Every row gives one point. The points of each table are mixes of a few directions, plus a little noise. How many directions does each table use, and how many do they share? Where both have some left over, give the other angles between the two spaces (their principal angles), to ten degrees, smallest first.

First (4 x 2):
[[ 0.00 -0.56]
 [ 0.00 -0.22]
 [-0.01  0.72]
 [ 0.00  0.06]]
Second (6 x 2):
[[ 0.41  0.07]
 [ 0.32  0.06]
 [-0.71 -0.13]
 [ 0.35  0.06]
 [ 0.22  0.04]
 [-0.58 -0.11]]
Directions: first 1, second 1, shared 0; angles 80

First, 5 rows:
[[ 0.53  0.45 -0.50]
 [ 0.05  0.01 -0.16]
 [-0.15 -0.19 -0.07]
 [-0.45 -0.30  0.73]
 [ 0.03  0.03  0.00]]
Second (7 x 3):
[[-0.16  0.00  0.64]
 [ 0.04  0.00 -0.15]
 [ 0.13  0.00 -0.53]
 [ 0.17  0.00 -0.68]
 [-0.21  0.00  0.84]
 [ 0.11  0.00 -0.45]
 [-0.08  0.00  0.33]]
Directions: first 2, second 1, shared 1

First (6 x 4):
[[-0.44  0.00 -0.04 -0.58]
 [-0.16 -0.09 -0.20  0.68]
 [ 0.50 -0.09  0.77 -0.27]
 [ 0.50  0.14  0.07 -0.14]
 [-0.25  0.03 -0.28 -0.01]
 [-0.14  0.02 -0.33  0.30]]
Second (8 x 4):
[[ 0.09  0.02  0.21 -0.38]
 [-0.12 -0.03 -0.30  0.54]
 [ 0.09  0.02  0.23 -0.40]
 [ 0.08  0.02  0.18 -0.33]
 [-0.17 -0.04 -0.43  0.76]
 [ 0.13  0.03  0.31 -0.55]
 [-0.20 -0.04 -0.48  0.86]
 [ 0.11  0.03  0.27 -0.49]]
Directions: first 3, second 1, shared 1

First (6 x 6):
[[-0.53 -0.34  0.18  0.39  0.58 -0.37]
 [ 0.68  0.43 -0.24 -0.51 -0.74  0.49]
 [ 0.18  0.12 -0.06 -0.13 -0.19  0.12]
 [-0.07 -0.05  0.02  0.05  0.08 -0.05]
 [ 0.22  0.14 -0.07 -0.16 -0.23  0.16]
 [-0.48 -0.29  0.16  0.35  0.52 -0.33]]
Second, 6 rows:
[[-0.12 -0.39 -0.04  0.17 -0.22  0.33]
 [-0.13  0.27 -1.02 -0.34  0.12 -0.72]
 [-0.25  0.08  0.15 -0.02 -0.30 -0.13]
 [ 0.37  0.33  0.92  0.05  0.32  0.17]
 [-0.14 -0.19  0.16  0.11 -0.24  0.19]
 [ 0.26 -0.10 -0.17  0.03  0.31  0.15]]
Directions: first 1, second 3, shared 0; angles 90

First:
[[ 0.12  0.02  0.07 -0.27 -0.18 -0.10  0.51 -0.35]
 [ 0.05 -0.30  0.14 -0.63  0.43  0.51 -0.02  0.18]
 [-0.10  0.05  0.36  0.33 -0.19 -0.02 -0.17 -0.14]
 [-0.15  0.19  0.33  0.69 -0.41 -0.26 -0.21 -0.22]
 [ 0.08  0.26 -0.54  0.22 -0.24 -0.53  0.30 -0.08]
 [ 0.10 -0.32 -0.44 -0.81  0.74  0.51 -0.11  0.58]
 [-0.12  0.10  0.08  0.46 -0.13 -0.12 -0.30  0.04]]
Second:
[[ 0.35 -0.09  0.11 -0.17 -0.31 -0.04  0.53 -0.26]
 [ 0.19 -0.07 -0.21 -0.16  0.01  0.01  0.17  0.09]
 [-0.10  0.03  0.12  0.08 -0.01 -0.01 -0.08 -0.05]
 [ 0.33 -0.14 -0.46 -0.30  0.10  0.01  0.24  0.27]
 [ 0.22 -0.09 -0.34 -0.20  0.07  0.03  0.16  0.19]
 [ 0.25 -0.07  0.05 -0.14 -0.21 -0.03  0.36 -0.16]
 [-1.23  0.41  0.60  0.85  0.41  0.03 -1.44  0.02]
 [ 0.06  0.01  0.22  0.02 -0.20 -0.03  0.19 -0.23]
 [-0.32  0.06 -0.38  0.08  0.48  0.06 -0.61  0.49]
 [ 0.25 -0.04  0.28 -0.09 -0.35 -0.04  0.46 -0.35]]
Directions: first 3, second 2, shared 1; angles 30

First, 9 rows:
[[ 0.62  0.50  0.33  0.06  0.61 -0.15 -0.55  0.21  0.15]
 [ 0.30  0.36 -0.31  0.07  0.15  0.09 -0.09  0.35  0.35]
 [-0.06  0.51 -0.18 -0.49  0.02  0.25  0.24  0.00  0.07]
 [ 0.28  0.41  0.21 -0.07  0.34  0.21 -0.43  0.55  0.33]
 [-0.47 -0.59  0.18  0.04 -0.35 -0.03  0.18 -0.27 -0.29]
 [-0.28 -0.22 -0.15 -0.01 -0.27  0.15  0.18  0.08  0.04]
 [-0.22 -0.81 -0.16  0.55 -0.39 -0.26  0.15 -0.22 -0.16]
 [ 0.07 -0.66  0.09  0.61 -0.08 -0.42 -0.12 -0.24 -0.19]
 [-0.24  0.50 -0.02 -0.77 -0.02  0.15  0.46 -0.47 -0.29]]
Second, 8 rows:
[[ 0.55  0.20 -0.88 -0.25 -0.70 -0.28  0.27 -0.12 -0.33]
 [-0.08 -0.09 -0.25 -0.82 -0.02  0.66  0.10 -0.29 -0.13]
 [ 0.16  0.11  0.09  0.70 -0.09 -0.65 -0.05  0.25  0.07]
 [ 0.03  0.02  0.02  0.12 -0.02 -0.11 -0.01  0.04  0.02]
 [-0.33 -0.10  0.63  0.38  0.45 -0.01 -0.20  0.16  0.25]
 [-0.49 -0.17  0.81  0.26  0.62  0.22 -0.25  0.12  0.30]
 [ 0.34  0.11 -0.60 -0.26 -0.44 -0.09  0.18 -0.11 -0.23]
 [-0.18 -0.08  0.18 -0.16  0.19  0.26 -0.05 -0.05  0.06]]
Directions: first 4, second 2, shared 0; angles 40, 40

First:
[[ 0.04  0.33 -0.77 -0.02 -0.06 -0.10  0.38 -0.60 -0.14 -1.44  0.27]
 [ 0.02  0.18 -0.44 -0.01 -0.01 -0.06  0.22 -0.37 -0.08 -0.85  0.16]
 [ 0.01  0.11 -0.24  0.00 -0.04 -0.03  0.11 -0.19 -0.04 -0.48  0.08]
 [-0.02 -0.16  0.41  0.02  0.01  0.05 -0.21  0.34  0.08  0.81 -0.15]
 [-0.01 -0.24  0.58  0.02  0.04  0.09 -0.29  0.48  0.09  1.13 -0.20]
 [-0.01 -0.06  0.13  0.02  0.01  0.02 -0.07  0.11  0.02  0.26 -0.05]
 [ 0.01  0.07 -0.17 -0.01 -0.01 -0.02  0.10 -0.14 -0.04 -0.33  0.08]
 [-0.02 -0.19  0.47  0.01  0.02  0.06 -0.23  0.39  0.07  0.91 -0.16]]
Second, 11 rows:
[[-0.24  0.54  0.37  0.21  0.30  0.67 -0.06  0.23 -0.25  0.15 -0.37]
 [-0.11 -0.29 -0.10 -0.24 -0.24 -0.18  0.47 -0.40  0.44 -0.35  0.50]
 [ 0.02  0.35  0.55 -0.43 -0.05 -0.59 -0.37  0.17 -0.30  0.36  0.03]
 [ 0.10 -0.51 -0.43  0.24 -0.05 -0.37  0.33 -0.48  0.06 -0.11  0.07]
 [-0.51 -0.20 -0.07  0.04 -0.09 -0.53 -0.25  0.21 -0.11  0.35 -0.04]
 [-0.18  0.44  0.48 -0.08  0.13  0.45  0.01  0.17 -0.03  0.11 -0.08]
 [-0.15  0.67  0.82 -0.28  0.13  1.08  0.14  0.32  0.29  0.03  0.07]
 [ 0.02  0.23 -0.45  0.30  0.19  0.24  0.23 -0.35 -0.24 -0.69 -0.15]
 [ 0.48 -0.38 -0.44 -0.12 -0.19 -0.40  0.05 -0.25  0.13 -0.33  0.25]
 [ 0.54 -0.33 -0.15  0.18  0.05 -0.12  0.03 -0.20 -0.06  0.18 -0.14]
 [ 0.05 -0.54 -0.61  0.18 -0.14 -0.23 -0.59  0.58  0.05  0.31 -0.14]]
Directions: first 1, second 6, shared 1

First:
[[ 0.21 -0.55  0.40 -0.15 -0.15  0.19 -0.45 -0.04  0.06  0.09 -0.59 -0.48]
 [ 0.20  0.32 -0.44  0.20 -0.11 -0.10 -0.16 -0.26  0.27 -0.41 -0.29 -0.64]
 [ 0.27 -0.04 -0.04  0.36  0.03 -0.09 -0.42 -0.10 -0.20 -0.25 -0.45 -0.39]
 [-0.39 -0.56  0.15 -0.15  0.32  0.28  0.10  0.50 -0.15  0.06 -0.03  0.25]
 [ 0.27  0.27  0.28  0.03  0.16 -0.28 -0.63  0.02 -0.15  0.21 -0.17  0.03]
 [ 0.69  0.18  0.45  0.12 -0.31 -0.48 -0.46 -0.11  0.07  0.10 -0.35 -0.26]
 [-0.28  0.35 -0.73  0.33 -0.18  0.23  0.65 -0.66 -0.19 -0.24  0.56  0.20]
 [-0.52  0.14 -0.07 -0.50  0.29  0.23  0.14  0.16  0.15  0.33  0.44  0.40]
 [-0.45 -0.36  0.05 -0.26  0.29  0.14  0.45  0.69  0.10  0.02  0.23  0.39]
 [-0.02  0.24 -0.08  0.04 -0.34 -0.14  0.79 -0.18  0.04  0.10  0.65  0.51]]
Second, 11 rows:
[[-0.35 -0.37  0.05 -0.12 -0.35 -0.46 -0.38 -0.01  0.09 -0.33  0.26  0.17]
 [-0.18  0.02  0.12  0.11  0.12 -0.05  0.07  0.03 -0.07 -0.15  0.07  0.14]
 [ 0.55  0.46 -0.14  0.09  0.37  0.60  0.42 -0.01 -0.07  0.51 -0.39 -0.31]
 [ 0.46  0.31 -0.14  0.01  0.20  0.43  0.26 -0.02 -0.02  0.42 -0.29 -0.27]
 [ 1.05  0.45 -0.43 -0.15  0.11  0.74  0.27 -0.07  0.11  0.92 -0.60 -0.69]
 [-0.31 -0.27  0.08 -0.04 -0.21 -0.34 -0.23  0.00  0.03 -0.29  0.21  0.18]
 [ 0.82  0.35 -0.34 -0.14  0.05  0.58  0.19 -0.06  0.09  0.72 -0.46 -0.55]
 [-0.34 -0.26  0.09 -0.03 -0.19 -0.35 -0.23  0.01  0.03 -0.32  0.22  0.20]
 [-0.51 -0.15  0.24  0.13  0.03 -0.30 -0.05  0.04 -0.08 -0.43  0.27  0.35]
 [-0.57 -0.17  0.28  0.16  0.06 -0.33 -0.04  0.05 -0.10 -0.49  0.30  0.40]
 [-0.62 -0.36  0.23  0.02 -0.20 -0.53 -0.27  0.03  0.00 -0.57  0.38  0.38]]
Directions: first 6, second 2, shared 0; angles 40, 80
